Every row gives one point. The points of each table are mixes of a few directions, plus a little noise. Count the directions of each table, and those that both share. Where both have some left over, give the other angles between the two spaces (their principal angles), to ten degrees, smallest first.
In the rows, zero is written as 128.

First, 4 rows:
[[183 182]
 [118 118]
 [108 108]
 [103 103]]
Second (7 x 2):
[[136 220]
 [127 121]
 [125  84]
 [126 100]
 [126 114]
 [131 165]
 [125  92]]
Directions: first 1, second 1, shared 0; angles 40

First (7 x 6):
[[127 117 115 128 113 140]
 [141 183 188 129 202  65]
 [125 118 119 126 111 141]
 [ 98 114 133 116  65 159]
 [130  93  85 130  97 164]
 [121 110 109 128  99 149]
 [157 162 149 140 210  77]]
Second (9 x 6):
[[103 174 201 114 127  98]
 [124 136 141 126 128 123]
 [139 108  97 134 128 141]
 [148  91  71 139 129 152]
 [157  74  44 144 129 163]
 [118 147 158 122 128 116]
 [110 160 179 118 127 107]
 [153  82  57 142 129 157]
 [101 178 207 113 127  96]]
Directions: first 2, second 1, shared 1

First (9 x 9):
[[141 134 159 122 123 116 128 146 136]
 [145 137 166 119 122 111 128 151 135]
 [ 71  98  13 152 149 176 132  58 104]
 [144 136 157 122 121 116 127 145 133]
 [128 127 127 129 128 128 127 127 129]
 [140 133 151 124 125 118 128 141 132]
 [154 142 184 116 117 106 125 160 139]
 [ 73 100  20 150 146 175 132  65 105]
 [153 140 178 116 119 106 127 157 137]]
Second (8 x 9):
[[138 151 189 136 175 152 124 131 154]
 [161 131 149 119 103  94 139 162 115]
 [128 129 134 128 132 129 126 129 132]
 [ 80  91   7 137 109 144 133  79  96]
 [127 140 166 125 143 137 116 132 150]
 [ 95 107  57 133 116 140 129  97 112]
 [132 124 144 104  75  86 116 154 136]
 [161 149 177 142 174 144 143 141 127]]
Directions: first 1, second 3, shared 1

First:
[[111  86  65  33 133 172 122 107 122 159 128 130 192  62]
 [148 179 204 242 122  74 135 153 134  90 128 126  51 207]
 [138 152 163 181 126 103 131 139 131 110 128 127  92 165]
 [123 115 108  97 130 143 126 122 126 137 128 129 149 107]
 [132 139 144 151 127 117 130 133 129 120 128 127 112 144]
 [136 147 156 171 126 108 130 137 130 114 128 127  99 158]
 [118 103  92  74 130 153 125 116 125 146 128 129 165  90]
 [119 105  94  77 130 152 125 117 125 145 128 129 163  92]
 [127 127 125 124 128 130 128 128 128 129 128 128 130 125]]
Second (10 x 14):
[[121 109 184 126 117 127  95 137 166 114 145 136  68 142]
 [130 138  91 121 114 140 146 132 102 141 136 133 178 126]
 [132 189 122 179 144 129 154 150 110  92 122 112  68 203]
 [138 125  98 136 173 108 149  99 114 137  85 113 149  87]
 [137 107 112 116  99 141 100 130 138 145 164 162 154  97]
 [134 104 139 101 101 132 140 126 124 125 142 148 140 132]
 [148 140 116 137 115 129 159 135 107 105 140 151 111 165]
 [139 156  75 173 160 126 107 127 126 141 124 129 127  98]
 [121 152  93 146 117 146 104 146 125 147 151 128 154 124]
 [ 81  58 249  49 141 104 130 100 168 134  71  66 129 106]]
Directions: first 1, second 5, shared 0; angles 30

First (10 x 24):
[[ 95  40 159 110 116  81 186 188 143 157  72 107 108 106  86 171 150 139
  149 129 165 111  86  95]
 [158 206 105 152 133 170  71  58 113  99 172 156 147 142 154  98 122 121
  116 130 103 147 153 139]
 [142 114 132 132 141 118 125 137 129 141 126  87 122  97 117 139 122 127
  139 117 130 148 139 140]
 [125  66 162 137 124  98 152 133 132 150  84  98 114  72  69 181 164 138
  160 124 169 142  85  77]
 [129 119 145 142 120 128 126  99 125 126 113 135 129 104  98 151 157 133
  141 129 149 138  99  88]
 [137 131 117 122 140 127 124 147 130 134 140 100 128 127 142 117 107 123
  122 118 114 133 156 162]
 [119 162  94 101 136 141 130 175 132 123 163 136 135 192 195  72  73 119
   92 128  81 102 182 205]
 [136  68 155 133 135  95 147 146 134 157  93  69 112  62  75 175 148 133
  161 116 161 151 105 102]
 [ 75 167 103 100  96 155 148 140 130  95 142 244 143 247 188  70 118 129
   81 157 100  60 123 137]
 [161 207 109 153 136 171  70  58 113 100 171 149 145 133 150 101 122 121
  117 128 106 149 152 138]]
Second (8 x 24):
[[119  88 139 123 129  91 152 203 156 137 104  68 115 106 142 131 102 115
  116 141 152 101 152 182]
 [109 107 145 144 110  87 143 211 177 106  97  79 118 114 168 116  97  99
   89 175 180  62 162 208]
 [145 154 137 154 123 152  99  44 109 115 131 162 136 107  93 148 169 136
  147 125 137 159  93  63]
 [128 144 134 139 117 148 116  71 114 117 128 175 135 133 106 138 161 137
  138 129 131 139  93  71]
 [157 199 115 155 131 175  74  30 103 102 165 173 147 133 126 116 146 130
  131 124 109 160 122  95]
 [136  99 105  82 164 118 153 188 116 176 149  77 120 135 136 122  87 139
  144  84  76 158 164 168]
 [ 90  89 118  85 124 105 180 219 142 146 117 127 120 178 159 109  95 129
  110 129 111  86 144 171]
 [140 145 133 142 126 150 108  59 107 125 133 160 135 116  94 146 164 140
  149 117 128 160  95  66]]
Directions: first 3, second 4, shared 3

First, 9 rows:
[[112 149 127 113 158 144 128  98 132 120 110 116  85 104 107 127 118 100
  111 122 177  86 162  95 146 133 135 145 124 127 136 172]
 [132  83  96 136 111 145  59 136 163  82 111 135  63 150 153 142  97  90
  107 134  96 127 118  90 103 138 127 126 157 134 138  92]
 [153 108 176 166  70 102 200 201  82 134 125 130 249 131 180 135 122 162
  153 139  83 164  85 148  86 114 117  84 106 158  91 107]
 [ 55 141 121 126 123 132 130  58 113 164 107 122 107 132 149  71 132 107
   90 163 143  89 155  65  75 154  62 139 134 140 114 184]
 [186 142 167 134 133 123 185 199 108 105 131 120 192  96 111 175 122 149
  165  96 148 143 116 175 176 100 188 111  98 130 127 120]
 [139 109  94 120 136 140  67 123 164 104 134 136  69 145 118 143 120 112
  122 121 113 135 126 127 140 132 141 139 151 114 148  96]
 [130 140 119 114 152 135 114 113 139 126 132 126  99 121 101 133 132 124
  126 119 150 118 142 135 155 126 142 142 130 116 141 134]
 [ 89 155 110 105 151 125 116  64 133 177 148 130 104 138 102  91 161 143
  118 139 144 122 148 137 136 139 101 154 134 107 137 150]
 [155 125 142 137 112 112 152 163 116 143 152 135 186 137 130 137 145 165
  154 123 102 168 102 179 136 115 139 114 119 124 121  98]]
Second:
[[ 21 173 112 113 133 102 161  24 102 247 201 120 150 165  78  44 202 165
  122 167 143 168 132 160 103 171  44 188 106  94 127 163]
 [132 103 127 150 111 143 134 180 136  72 148 103 108 124  98 177  91  81
  138 113 143 165 102 122 131 148 155 155  98 126 138 105]
 [ 88 164 125 104 144 106 134  50 112 215 137 145 153 142 135  60 184 180
  117 154 122 112 152 144 115 127  76 126 145 118 118 160]
 [131 144 130 112 142 117 122  93 123 164 110 148 143 128 153  95 152 161
  121 138 117  98 148 130 126 111 111 103 153 132 119 143]
 [113 111 126 148 111 139 142 162 131  94 160 102 110 132  88 162 105  87
  137 119 144 173 102 128 128 155 140 167  93 119 138 112]
 [166 117 134 128 130 133 115 153 137  99  98 136 124 115 153 146 109 125
  127 118 119 104 133 119 137 108 152 100 143 140 127 120]
 [181 112 135 130 130 136 109 165 139  84  84 139 123 110 162 157 101 123
  129 112 115  96 134 113 140 101 163  88 149 147 125 117]
 [135 115 128 139 120 136 130 157 133  97 134 117 116 126 116 154 108 105
  132 119 135 144 115 125 132 135 146 138 115 130 132 116]
 [186 112 136 128 132 136 106 166 140  83  82 141 123 109 167 156 101 124
  128 112 114  93 135 113 141  97 164  85 153 148 125 117]]
Directions: first 4, second 2, shared 1; angles 80
